Each point is reached from the start by the listed moves, each made once or not at all, plus a little noise. Say if it took an odd or an even number of moves. Then give how often each move was made.

Moves:
(1): [34 -2 -1]
(2): [ 2 46 -4]
Start: [20  5 -3]
Points:
[19 50 -7] -> odd (0, 1)
[22  6 -3] -> even (0, 0)
[58 50 -8] -> even (1, 1)

Moves:
(1): [41  2 -1  2 15]
(2): [-3 36 13 -1 -2]
(3): [  1 -15  40   6   4]
(4): [-3  5 -1 31 -3]
Start: [19  3  1  3 -7]
Points:
[59 27 53 11 11] -> odd (1, 1, 1, 0)
[17 25 54  9 -5] -> even (0, 1, 1, 0)
[ 20 -10  41   9  -4] -> odd (0, 0, 1, 0)
[57 -4 40 42  8] -> odd (1, 0, 1, 1)
[60  4  1  5  7] -> odd (1, 0, 0, 0)

Moves:
(1): [42 -5  2  3 -2  8  6 -1  5 -2 -3  4]
(2): [  0  40  -5  -6   1  18   3  -5  -6 -14   4  -5]
(3): [-3  0 31  8  4 -1 -4  4  2 -8 -6 -1]
(4): [ -2   5 -11  39   2   6  -2  -4  -6   6  -4  -6]
(5): [  4   2  -6  -2  43 -11 -13  -1   1  -4   1   3]
(6): [ -8 -13  -6  -5  10  46   1   3   0   3  -7   9]
(7): [-7 -4  2  3 13  0 42 -7 -5 -4  0 -3]
(8): [ -1  11   0   0  -4 -11  10  56   1   5  -2   5]
(9): [ -8   7 -10   7  -2   0   5   0  40  -9  -7  14]
Start: [-21 -15 -19  14  -4  10 -13 -18 -11 -17 -17  -8]
Points:
[-32  33 -33  49   9  21  42  24 -27 -26 -16 -19] -> even (0, 1, 0, 1, 0, 0, 1, 1, 0)
[  9  37 -37  24  47   9  42  23  24 -49 -20  11] -> even (1, 1, 0, 0, 1, 0, 1, 1, 1)
[ 20  23 -24  12  -6  34  -4 -23 -14 -35 -12  -8] -> even (1, 1, 0, 0, 0, 0, 0, 0, 0)
[-37  42  -7  28  51   4  32  27  24 -53 -25   8] -> even (0, 1, 1, 0, 1, 0, 1, 1, 1)
[-48  27  -5  19  18  60  42  29  25 -43 -34   6] -> even (0, 1, 1, 0, 0, 1, 1, 1, 1)
[-36 -15 -25  58  51  52 -28 -15  25 -29 -41  10] -> odd (0, 0, 1, 1, 1, 1, 0, 0, 1)

Moves:
(1): [ 22  -1  -1   8   4 -12 -14   5  -5   3  -8  -8   4]
(2): [  1  18  10   1 -14   1  -1   8 -10 -10   1  -1  16]
(3): [ 9 -2 13 -1  1 -6  6  2  4  9 15 -4 -8]
(4): [ -2  -5   2  17   1  -1 -12   3   2   0  11  11  -7]
(5): [-13  24   3  -2  22  -5   9  10  -9   2  -8   7  -3]
(6): [  9   5   2   5   2  23  -1 -13   2   6   3   7   1]
(7): [ 11  -6 -11  15 -11 -10  23  -8  -4  16   2   2 -12]
(8): [ -2   6   0 -11  -6   6   3  19   0  -1  -1  16  -4]
(9): [  2  16  -9   0   4 -14   5  -4  25  -5  -4   1  -2]
(10): [ -7  -1  -9   9  -1   1  -5   3   5  22  12 -12   2]
(11): [  5   5 -15 -16   5  -4   1  -3 -11 -19  19  14  -2]
(12): [  0   2   6  -9  -5  -8  -4 -12  -3   9  -1  13   5]
Start: [ -2  -6  -2  -1  -2  -9  -5   6  -8   3 -15   7   5]
Points:
[ 14  31   6   8  23 -40  -9  42  10   9 -10  30 -17] -> even (1, 0, 1, 1, 1, 0, 0, 1, 1, 0, 0, 0)
[ 16   3 -25  14  -7 -51   9 -14  11  35  39  29 -19] -> odd (0, 0, 1, 1, 0, 0, 1, 0, 1, 1, 1, 1)
[ 52  25   6  17 -21 -33   9 -16   2  30  -7  17  11] -> odd (1, 1, 1, 0, 0, 1, 1, 0, 1, 0, 0, 1)
[  9   8   8   5 -37 -24  18  16 -17  47  14  20   5] -> even (0, 1, 1, 0, 0, 0, 1, 1, 0, 1, 0, 1)
[ 41  35   0   9   6 -22  15   7 -38  11   8  23   0] -> odd (1, 1, 1, 0, 1, 1, 1, 0, 0, 0, 1, 0)
[  5  -5   9  17  -4  14 -16  19   6  38  23  25 -13] -> odd (0, 0, 1, 1, 0, 1, 0, 1, 0, 1, 0, 0)
[ 11  60 -11 -12  -5 -24  27  10  -9  29  20  52  -1] -> even (0, 1, 1, 0, 1, 1, 1, 1, 1, 1, 1, 1)

Moves:
(1): [  6   4  -9   3  -6   5  -5  -2  -4 -16  -9   9 -11  -6   5   4   1   0]
(2): [ -2  11  -1  -4   8   8  10  -2  -4 -11  15  10  -2   2  -6   1   1   4]
(3): [-16  -7   3   5   1  10  -9   0 -14  -2   6  13   6  -5 -11 -12   7   1]
(4): [  4   8   3   9 -11 -12   0   7  -2   3  -1   4   2  -6  -7  14  -9   2]
(5): [  2  -1 -10  11  12   8   1 -24  12  -1  10   5   0   3  -9  -8  -7   6]
(6): [-1 -4 -5 -4 -6  9 -8  1  8  7 10 -5 -2 -2  5  5 -9 -1]
(7): [  3  -6   3   2   4  10  17  12   4 -18   0   1  19 -12   7  -6  -2  14]
(8): [  4  13 -10   5   4  -5  -4  10 -15   8  -2  -6  -4  -5 -11   1  10  -5]
(9): [ -2   4  15   2   6  -5 -13   9   7   1   2  -6  -8 -11   4   3   3   1]
(10): [  7   7  -7 -15 -10   1   8   1   1  14   1  18   6  -6 -19  -4   9  10]
(11): [ 11 -12   1   4  -7 -14 -15  -1   7   3  11   2  13   8  -5  -5   6   8]
(12): [ -7  -8  -9 -11   6   0   2   7   4   0 -17   6   5  -2  -9   7   6   0]
(13): [-5 14 -1 -6  6  5 -6  0 -3 -3 -9 -2  2  2 -1  0 -4 -9]
(14): [  3 -13  17   8   6   4  -3  -1 -10  -3 -10  -9  -2  16 -17 -15 -19   6]
(15): [ -6   2 -14   7  -6  -5  -8   5  12   9   3  18  -7   4   3  -5   3  13]
(16): [  9   4   1   2   7  -3  -1  -5 -10   9  -1   1   2   3  -1   2   1  10]
(17): [ 4 -7  5  4  5 16  4 -4  7  1 -5 -6  2 16 -2  4 17 -3]
(18): [ -3   2 -12   4  -8   3   4 -14   0 -19   1  -1  -1   2   3   5  14  33]
Start: [-14  -2  24  -5  -5   2   2 -11   6 -12 -16  -1  14   6  -2 -20  -6 -14]
Points:
[  4  28   3  -4 -11 -32 -22  20   2  24  -3  48  19  -9 -53  -5  23  29] -> odd (0, 1, 0, 1, 0, 0, 0, 1, 1, 1, 1, 1, 0, 0, 1, 1, 0, 0)
[-34  14 -16   2   1  16 -12   6 -15 -25 -21  51  -1  -9 -29 -24  25   0] -> even (1, 1, 1, 0, 0, 0, 0, 1, 0, 0, 0, 1, 0, 0, 1, 0, 0, 0)
[  5   1  10  -4  14  31 -30 -24  36  -4 -15  40  12  32 -50 -31   2  31] -> odd (1, 1, 0, 0, 1, 1, 0, 0, 1, 1, 1, 1, 1, 1, 1, 1, 1, 0)
[ -9  11  17   1  29  28  22   3   2 -40 -19  -2  25  -1 -17  -2  43  38] -> even (0, 1, 0, 0, 0, 0, 1, 1, 1, 0, 0, 1, 0, 0, 0, 1, 1, 1)
[ -8  -2 -18  -6   1  21  -2 -48  -4 -35   2  60  31   4 -54 -32  32  57] -> odd (1, 1, 1, 0, 1, 0, 0, 0, 0, 1, 1, 1, 0, 0, 0, 1, 0, 1)
[-10 -27  47  -8  10  17 -37   2  25  -6 -34 -24  25  31 -24 -23  -5 -11] -> odd (0, 0, 0, 0, 0, 1, 0, 0, 1, 0, 1, 1, 1, 1, 0, 0, 1, 0)
[-17  11   9  14 -30 -12 -32  -5  31 -18  24  22  10  -1  -3  -2   3  46] -> odd (0, 1, 0, 1, 0, 1, 0, 0, 1, 0, 1, 0, 0, 0, 1, 0, 0, 1)
[ -8   8  15   4   2  41   8 -37   3   9  19  37  26  11 -53 -21   4  16] -> even (0, 1, 1, 1, 1, 1, 0, 0, 0, 1, 0, 0, 0, 0, 0, 1, 1, 0)
